Every row gives one point. Each copy is the shape, with its points in the same order, stretched, turned, moved and blurred by noise. Some copies are also mirrored. Which?

Shape (9 x 3)
[[  1   7  37]
 [-10  10   6]
 [ -8  -3   9]
 [ -4  -3  54]
 [-44  34   7]
 [ 22 -35 -19]
 [ 40 -23   2]
 [ -2 -37  15]
 [ -1 -44  -8]]
Copy 1 (9 x 3)
[[-24  27   0]
 [  6  20 -13]
 [  8  15   4]
 [-32  35  17]
 [ 18  58 -42]
 [ 21 -35  35]
 [-10 -34  27]
 [  9  -1  47]
 [ 29 -15  50]]
Copy 1 is: mirrored
Copy 2 (9 x 3)
[[ 25  34  18]
 [  5   2  17]
 [ 15  -3  16]
 [ 45  40  31]
 [-15 -10  60]
 [ 18 -23 -28]
 [ 25  14 -39]
 [ 48  -7  10]
 [ 40 -32   1]]
Copy 2 is: only turned
Copy 3 (9 x 3)
[[ 10 -20   7]
 [ 12  -6 -19]
 [ -5  -9 -19]
 [ -3 -41  12]
 [ 41 -21 -36]
 [-39  17 -13]
 [-25  19   7]
 [-49 -21 -15]
 [-54  -4 -23]]
Copy 3 is: mirrored

Shape (12 x 6)
[[-13  17   8  -5 -12  14]
 [-29  14 -35   3 -16  -7]
 [ -9   4 -46  14 -18  22]
 [-35 -27  21  28   8   6]
 [-50   9  -3 -16  23 -33]
 [ 10  17  19 -12  -2  14]
 [  9  -4  10  -6  -1 -31]
 [  2 -16  22 -18  -1   3]
 [ 13 -12   8 -19 -19   7]
 [ 13   8 -20   9  19  -1]
 [-26   0  -4   2   8   3]
 [  8  19  22 -13  27  16]]
Copy 1 (12 x 6)
[[-13  -7   1  19  17  19]
 [-22  18 -13  48 -17  -5]
 [  5   1 -27  49  -1 -21]
 [  0 -15  43  11  -7  -2]
 [-53  24  19   6 -23  -4]
 [ -3  -3  -2  -4  33  28]
 [  2  24   7 -14 -13  24]
 [ -1 -19   9 -22  -2  22]
 [ 10 -20 -12 -11  -5  25]
 [  9  21 -10   5  19 -16]
 [-19  -4   9  17  -1  -5]
 [-11  -1   6 -17  46  10]]
Copy 1 is: only turned
Copy 2 (12 x 6)
[[-18 -19  11   7 -12  24]
 [-22 -27  10 -54  -2  23]
 [-19 -12 -23 -52 -15  60]
 [-19 -25 -20  14  52  19]
 [  2 -54  44 -39  28 -14]
 [  7   3  10  26 -16  14]
 [ 12   2   0 -11   5 -34]
 [ 10 -18 -24  20  -8 -12]
 [  0 -13 -30   5 -30  -4]
 [ 33  13   0 -26   7  26]
 [ -3 -28   8 -14  15  24]
 [ 33   0  23  29   1  20]]
Copy 2 is: only turned
Copy 3 (12 x 6)
[[ -4   3  13  -9 -24  -2]
 [-52   9  -4 -19  -9 -11]
 [-52  25 -24  21 -11 -10]
 [-20 -49  30  17   1  17]
 [-28 -14  30 -58  13  21]
 [ 28   0  -1 -19 -11  -3]
 [ 18 -31  -6 -27   7 -10]
 [ 19 -35  -3 -13  -6  12]
 [ 13 -28 -20 -13 -17   1]
 [ -8  19 -17   2  21  -5]
 [-20  -5  14  -9   0  12]
 [ 33  15   9 -15   9  17]]
Copy 3 is: only turned
